Every row gives one point. Each copy is the shape, with its points in the same order, stretched, turned, moved and blurred by noise. Is it also mirrored, or only turned?

Shape (6 x 3)
[[ 5.4 -3.5 -1.3]
 [ 4.7  3.7 -3.6]
 [ 0.6  2.5  0.0]
 [ 0.9  0.0 -2.4]
 [-4.8  0.4  0.3]
 [-3.1  0.8  1.8]]
Copy 1 (6 x 3)
[[ 1.5 -7.7  4.0]
 [-1.8 -2.5  8.3]
 [ 0.3  0.6  4.0]
 [-1.9 -2.8  3.1]
 [-2.2  1.8 -1.5]
 [ 0.2  2.1 -0.2]]
Copy 1 is: mirrored
Copy 2 (6 x 3)
[[-0.7  3.0  5.7]
 [ 1.5  6.9  0.5]
 [ 2.0  1.8 -1.3]
 [-1.4  2.4  0.2]
 [-1.7 -2.7 -3.3]
 [ 0.1 -2.1 -2.2]]
Copy 2 is: mirrored

Shape (6 x 3)
[[-2.4 -1.8  1.1]
 [ 0.4  0.1 -0.3]
 [ 2.3 -1.6 -0.7]
 [ 2.0  8.3 -3.2]
 [-1.5  3.5  2.7]
 [-2.6 -2.1  0.1]]
Copy 1 (6 x 3)
[[-1.9  1.1 -0.2]
 [ 1.6  0.7 -0.4]
 [ 1.4 -0.6 -2.3]
 [ 7.9 -0.8  4.5]
 [ 1.7  3.9  2.5]
 [-2.4  0.2 -0.4]]
Copy 1 is: mirrored
Copy 2 (6 x 3)
[[ 1.4 -1.1  1.9]
 [ 1.0  0.4 -0.3]
 [ 3.6 -0.5 -1.8]
 [-3.8  8.3 -3.1]
 [-0.7  4.2  3.0]
 [ 0.7 -2.8  1.6]]
Copy 2 is: only turned
Copy 3 (6 x 3)
[[-6.1  0.7  1.5]
 [-2.0  0.9  2.4]
 [-0.8  1.0 -0.2]
 [ 4.7  0.3  8.0]
 [-2.8  3.6  5.9]
 [-5.7 -1.0  1.9]]
Copy 3 is: mirrored

Shape (9 x 4)
[[ 2.9  3.9  0.9 -4.1]
 [-0.9  1.7 -2.3  0.6]
 [ 0.8  2.4 -3.3 -3.5]
 [ 4.9  2.3  0.5 -2.6]
 [-2.6 -3.8  0.9  3.0]
 [-0.5 -1.5  1.8  4.3]
 [-1.1  1.2 -5.5 -2.7]
 [ 0.9 -0.8 -5.3 -2.3]
 [ 0.3 -1.4  1.0  6.2]]
Copy 1 (9 x 4)
[[ 2.2  7.0 -2.2 -1.2]
 [-0.9  1.7 -0.8  3.5]
 [-1.1  3.5 -3.7  3.8]
 [ 3.0  4.4 -3.4 -1.1]
 [-2.5 -3.6  1.1 -0.6]
 [ 0.8 -2.1  2.7 -1.0]
 [-2.5  2.9 -3.3  6.1]
 [-1.6 -0.1 -4.3  4.8]
 [ 1.8 -3.6  3.5 -0.9]]
Copy 1 is: only turned
Copy 2 (9 x 4)
[[-2.4  5.9 -0.5  2.0]
 [-0.9 -0.6 -2.6  2.5]
 [-4.9  2.7 -3.2  1.5]
 [ 0.1  5.8 -2.1  0.2]
 [ 3.5 -5.1  0.8 -1.5]
 [ 5.1 -3.5 -0.3  0.5]
 [-4.7 -0.2 -4.7  0.8]
 [-2.7  0.6 -5.3 -1.7]
 [ 5.9 -4.1 -1.8  1.0]]
Copy 2 is: only turned

Shape (11 x 6)
[[ 3.9  0.4  1.1 -0.4 -5.6 -1.0]
 [-0.7  2.0  0.3  2.6  4.6 -1.2]
 [-1.1 -1.4  3.9 -3.5  4.0  4.4]
 [ 1.8  0.7  0.4  1.8 -5.5 -3.2]
 [-2.5  0.4  0.1 -4.0  0.5  3.4]
 [-2.2  1.0  0.5 -5.4  1.7  0.9]
 [ 1.7  1.1  4.3 -0.3 -5.6 -5.5]
 [ 2.2 -2.0  1.1  0.8 -6.1 -4.3]
 [ 0.8 -0.5  0.9  3.3 -3.1 -3.6]
 [-5.2 -0.9  2.4 -3.1 -0.6  3.9]
 [ 0.1  5.7  2.9  3.8  3.0  0.5]]
Copy 1 (11 x 6)
[[ 3.7  2.8 -0.8  1.8 -1.9 -2.6]
 [-2.2 -0.4 -0.7 -4.1 -0.3  3.2]
 [-0.3 -1.5  0.5  1.7  6.3  4.7]
 [ 1.8  3.5 -0.9  1.2 -4.1 -1.9]
 [-0.5  2.0 -3.1  2.3  5.1  2.0]
 [-2.5  3.1 -0.6  0.5  5.3  1.0]
 [ 1.1  4.6  4.0  2.2 -3.2 -2.0]
 [ 0.9  2.8  0.8  3.6 -4.3 -2.9]
 [-0.3  1.9 -1.0  0.4 -4.7  0.0]
 [-1.3  2.6 -3.1  5.1  4.2  4.7]
 [ 1.4  2.5  0.0 -5.6 -0.1  5.5]]
Copy 1 is: mirrored
Copy 2 (11 x 6)
[[ 5.7  4.8  1.3 -1.2 -4.5 -1.0]
 [-1.6 -3.2 -3.1 -1.6 -1.4  1.5]
 [-3.5 -0.4  5.7 -1.1  2.3  2.0]
 [ 5.5  2.7 -0.8 -0.4 -6.2 -2.0]
 [-2.6  2.3  2.0  1.0  0.8 -1.6]
 [-1.8  0.6  1.7  0.0  1.7 -2.9]
 [ 6.6  1.5  2.7 -2.8 -6.6 -3.2]
 [ 7.4  1.9  1.8  0.6 -6.2 -1.8]
 [ 4.5  0.0 -0.7 -0.1 -6.2 -0.6]
 [-4.1  1.4  4.8  2.1 -1.1 -2.0]
 [-2.5 -0.5 -2.4 -4.6 -3.6  1.7]]
Copy 2 is: mirrored

Shape (9 x 6)
[[ 3.3 -0.5 -3.0 -3.8  0.3  3.9]
 [-0.1  1.0 -1.9 -3.3  0.4 -2.7]
 [ 1.4  2.9  0.3 -5.1  0.4 -2.3]
 [-5.3 -7.5  3.8  3.1 -3.5  0.7]
 [ 4.4 -2.1 -1.7 -4.2  2.9  2.0]
 [-2.3 -3.0 -2.1  3.3  2.1  0.8]
 [ 6.5  1.2 -4.2 -0.5 -0.9  0.0]
 [ 1.5  1.8  2.2 -1.5  1.4 -1.2]
 [-0.5 -0.8 -2.2  0.2  1.4  5.2]]
Copy 1 (9 x 6)
[[ 6.2 -0.6  1.4 -2.5 -1.0  1.7]
 [ 2.5 -0.1  3.7 -1.6 -0.2 -3.3]
 [ 4.4  2.0  6.0 -0.6  0.1 -3.6]
 [-7.5 -7.7  0.6  6.0  0.0  2.7]
 [ 7.1 -1.9  2.3 -0.1  2.1  0.2]
 [-3.0 -2.7 -1.0 -0.7  2.8  2.2]
 [ 7.3  1.6 -2.6 -0.7 -0.9 -2.5]
 [ 2.2  2.8  3.2  1.8  1.3 -2.5]
 [ 0.6 -0.7  0.0 -2.6  1.0  4.8]]
Copy 1 is: only turned
Copy 2 (9 x 6)
[[ 1.4  4.3  1.4 -6.1  7.1 -0.2]
 [-1.2  2.4 -0.6 -3.4  1.4 -3.2]
 [-2.5  3.9 -0.3 -5.8  0.0 -1.6]
 [ 3.0 -5.1  8.3  0.2 -0.3 -0.2]
 [ 2.5  2.2 -1.1 -7.6  5.9  0.7]
 [ 0.9 -2.0  0.9  1.4  5.0 -0.7]
 [ 2.5  6.9 -1.4 -2.4  4.3 -0.1]
 [-2.0  2.1  0.2 -3.9 -0.1  1.5]
 [-0.3  1.3  2.8 -2.5  7.6  0.8]]
Copy 2 is: mirrored
Copy 3 (9 x 6)
[[ 0.7 -2.1 -2.4 -4.0  0.8  4.6]
 [-1.4  1.6 -3.1  0.7  0.0 -0.1]
 [-1.8  4.4 -2.1 -1.7  0.0  0.6]
 [-4.0 -4.0  7.0  3.2  3.3 -4.6]
 [ 1.4 -1.9 -3.2 -4.8  2.8  2.0]
 [ 1.9 -3.3 -0.4  3.9  2.8  0.1]
 [ 4.4 -2.2 -4.1 -2.9 -4.0  1.7]
 [ 0.5  3.5  0.2 -0.7  1.4 -0.3]
 [ 1.3 -2.7  0.0  0.0  2.9  5.1]]
Copy 3 is: only turned
Copy 4 (9 x 6)
[[ 3.9  0.0  3.9 -2.8  1.3  2.2]
 [ 1.5  4.0 -1.6 -2.3  0.2  1.7]
 [ 0.3  4.8 -0.3 -3.2  1.8  3.6]
 [-4.0 -6.8 -2.9 -2.2 -5.7 -1.3]
 [ 3.4 -0.5  2.1 -3.8  4.4  1.1]
 [ 1.0 -1.4 -0.8  0.7 -1.3 -3.8]
 [ 5.7  1.4  0.3  1.0  2.4  4.6]
 [-1.5  1.3 -0.2 -0.8  2.4  2.4]
 [ 0.9 -1.1  3.9 -0.6 -0.8 -1.5]]
Copy 4 is: mirrored
